Each row is a point. Each copy is the shape, with its points in the same order, turned, moved and blurred by noise. Some copies are also mirrored. Which?
In the rows, zero is written as 128.

Shape (7 x 2):
[[ 87 116]
 [ 79  98]
 [198 105]
 [147 118]
 [142 136]
 [ 77 116]
 [102 134]]
Copy 1:
[[ 83 113]
 [ 69 128]
 [183 159]
 [138 130]
 [141 111]
 [ 72 109]
 [102 101]]
Copy 1 is: mirrored
Copy 2 (7 x 2):
[[153 152]
 [140 171]
 [ 84  63]
 [123 104]
 [141  98]
 [158 162]
 [162 134]]
Copy 2 is: only turned

Shape (7 x 2):
[[101 151]
 [169 109]
 [189 105]
 [ 95 101]
 [ 87  97]
 [133 162]
 [142 131]]
Copy 1 (7 x 2):
[[120 105]
 [169 167]
 [176 188]
 [169  95]
 [169  83]
 [110 138]
 [145 144]]
Copy 1 is: only turned
Copy 2:
[[114 156]
 [129  77]
 [117  53]
 [172 137]
 [170 144]
 [ 97 127]
 [124 114]]
Copy 2 is: mirrored
Copy 3, 7 rows:
[[101 130]
 [177 107]
 [199 103]
 [133 165]
 [124 174]
 [112  96]
 [149 114]]
Copy 3 is: mirrored
Copy 4, 7 rows:
[[144 159]
 [136  76]
 [143  59]
 [ 95 141]
 [ 88 145]
 [166 135]
 [145 111]]
Copy 4 is: only turned

Shape:
[[165 194  90]
 [178  95 129]
 [132  90  93]
 [142 121 113]
 [ 87 155 157]
 [ 95 164 132]
 [ 83 149 142]]
Copy 1:
[[105 206 160]
 [194 166 127]
 [161 144  86]
 [152 152 133]
 [103  93 155]
 [ 92 121 152]
 [110 110 138]]
Copy 1 is: only turned
Copy 2, 7 rows:
[[ 53 140  98]
 [150  96  93]
 [131  88 147]
 [124 116 127]
 [135 183 153]
 [110 171 154]
 [130 176 163]]
Copy 2 is: only turned

Shape, 8 rows:
[[ 93  79 164 113]
 [151 207 177 135]
 [147 137 103 145]
 [161 142  89  58]
 [132 124  88 111]
 [125 147 117 130]
 [139 144 100 129]
 [130 206 104 112]]
Copy 1 (8 x 4):
[[ 66 109 129 181]
 [113 191 150  72]
 [159  93 138 109]
 [177 134  68 138]
 [163 106 114 152]
 [145 131 142 131]
 [161 121 133 125]
 [180 177 140 108]]
Copy 1 is: only turned
Copy 2 (8 x 4):
[[104 194 136 112]
 [143  95  54  59]
 [156 111 109 142]
 [ 99 119  53 183]
 [123 117 111 167]
 [128 112 109 127]
 [137 105 107 145]
 [111  60  76 119]]
Copy 2 is: mirrored
Copy 3:
[[107  68 185 127]
 [163 195 173 140]
 [121 137 108 117]
 [126 120  90 204]
 [124 102 101 141]
 [142 124 127 127]
 [131 129 108 128]
 [188 158 108 149]]
Copy 3 is: only turned
Copy 4:
[[126  98 137 204]
 [122 137  50  95]
 [160 124 145 107]
 [ 80 151 179  99]
 [137 138 175 125]
 [146 141 132 127]
 [145 139 148 114]
 [130 186 113  92]]
Copy 4 is: mirrored

Shape, 9 rows:
[[115  92 140 153]
 [115  62  86 137]
 [105 149 159  68]
 [105 161 100  91]
 [174 103  99 181]
 [114 132 115 142]
 [153  63 122 170]
 [100 133 125 129]
 [170 128 112 174]]
Copy 1, 9 rows:
[[107 102 121 127]
 [ 66 117 165 148]
 [182 151 154  84]
 [164 179 164 137]
 [ 60 148  90 141]
 [128 141 120 141]
 [ 55 114 117 125]
 [145 132 130 133]
 [ 95 154  89 128]]
Copy 1 is: only turned
Copy 2:
[[151 101  84 149]
 [131  69 117 192]
 [117 195 108 128]
 [ 85 162 143 127]
 [165  57 141 112]
 [118 116 113 115]
 [177  63 109 147]
 [115 139 105 129]
 [161  80 136  94]]
Copy 2 is: only turned
Copy 3, 9 rows:
[[135 153 104 134]
 [179 177  91  93]
 [ 95 134 189  97]
 [141 110 162  70]
 [209 136 111 154]
 [149 118 125 111]
 [183 178  97 154]
 [127 119 130 103]
 [195 118 127 155]]
Copy 3 is: mirrored

Shape, 10 rows:
[[145 109 138 154  89  79]
 [ 69 136 135 119  96 141]
 [ 98 116 151 159  95  86]
 [155 152 105 140 213 103]
 [181 155 103 147 148 140]
 [ 52 154 135  68 130 113]
 [142  98  83 145 127 106]
 [133 183 119 123 140 122]
 [143 132 128 167 127 138]
 [164  64 164 164  97 142]]
Copy 1, 10 rows:
[[117 166 103 105  99 114]
 [ 84  75 144 113 120 102]
 [ 83 133 100  87 111 105]
 [185 121 147  21 154 145]
 [198 124 134  95 151 117]
 [ 85  47 172  74  87 131]
 [133 164 161  91 141 112]
 [166  83 135  76 117 109]
 [144 125 112 102 158 110]
 [111 168  91 151 159 151]]
Copy 1 is: only turned
Copy 2, 10 rows:
[[ 83 133  85 105 128 116]
 [153 152 109 159 163 121]
 [ 84 119  91 141 161 113]
 [100 103 204 102 104  95]
 [132 113 157  87  97  62]
 [156 156 146 152 171 173]
 [ 95 160 127 127  85  95]
 [145 128 170  96 152 104]
 [127 114 123 118 120  75]
 [114 100  57 141  86  88]]
Copy 2 is: mirrored

Shape (9 x 6):
[[131 164  84 126 149  93]
 [ 65 174 111 104 109 120]
 [ 83  96 177 111 107 112]
 [131 176  82 141  80  81]
 [ 50  90 196 171 162 163]
 [127 145 115 120  98 130]
 [104 118  86 116 101 105]
 [117 147 140 131 152 143]
 [121 109 175 149 159  99]]
Copy 1, 9 rows:
[[ 64 118 123 102 138 108]
 [137 102  89  93 123  76]
 [185 159 127 104 125 136]
 [ 93  93 170 101 122  72]
 [188 233  77 144 129 105]
 [124 110 134 129 107 115]
 [112 128 135  77  93 108]
 [117 147  90 147 138 117]
 [138 193 130 129 167 140]]
Copy 1 is: only turned
Copy 2, 9 rows:
[[168 110 185 119 131 136]
 [125  41 154 145 108 120]
 [ 75  82  99 132 153 153]
 [185  74 154  87  90 157]
 [ 63 125  67 160 158  70]
 [133  93 133 129  90 153]
 [110  91 163  91 105 141]
 [134 123 132 164 131 126]
 [118 138 103 130 182 139]]
Copy 2 is: only turned

Shape (14 x 8):
[[127 182 127  85 100 158 168  97]
 [116 131 159  85 128 155 192  79]
 [158 100 160 112 171  75 122 176]
 [100 121 175 123 144 110 128 182]
 [116 103 124 111 116 170 140 106]
 [ 74 135 124 109  92 148 121  77]
 [116 122 170 143 124 120 126 160]
 [121 148 184 106 115 150 170 115]
 [105 120 201 140 113 114 105 145]
 [208 133 115 176 189 129  70 119]
 [ 90 175 163 128 120 134 147  85]
 [159  97 144 140 133  82 136 135]
 [ 78 170 161 129 151 148 129  92]
 [142 116  99 197 153 127 116 129]]
Copy 1 (14 x 8):
[[ 36 138 183  96 139 124 102 103]
 [ 53 100 134  84 149 120  80  87]
 [133  60 119 177  95 134 116 147]
 [122  95 130 176 103 162  97  98]
 [ 97 147 121 109 154 110  84 114]
 [ 76 170 150 135 147  83  96  72]
 [136 111 145 154 106 145  96  97]
 [ 77 107 157 106 119 144  83  81]
 [134 117 145 161  86 129  74  68]
 [154 129 119 102  50  93 180 170]
 [ 66 138 157 118 110 115 116  46]
 [144  76 139 142 116  99 124 121]
 [ 68 143 120 116  95 131 120  56]
 [162 140 130 120 120 111 171 114]]
Copy 1 is: mirrored
Copy 2:
[[ 82 137  76 136 114 104 175 169]
 [ 88 166 142 151 120 116 191 162]
 [166 110 142 172 132 176 140  62]
 [131 163 120 144  84 160 117  69]
 [ 99 163 125 157 142  94 130 133]
 [104 149 115 145  85  59 123 164]
 [155 171 116 146 102 154 126 101]
 [109 173 109 154  99 139 171 149]
 [164 176 114 171  73 148 118 111]
 [221 117  76 161 192 103 156  85]
 [129 164 108 121  78 100 173 153]
 [176 123 148 150 142 157 127 114]
 [131 166 111 130  77  76 173 118]
 [189 148 110 108 170  99 116 100]]
Copy 2 is: only turned
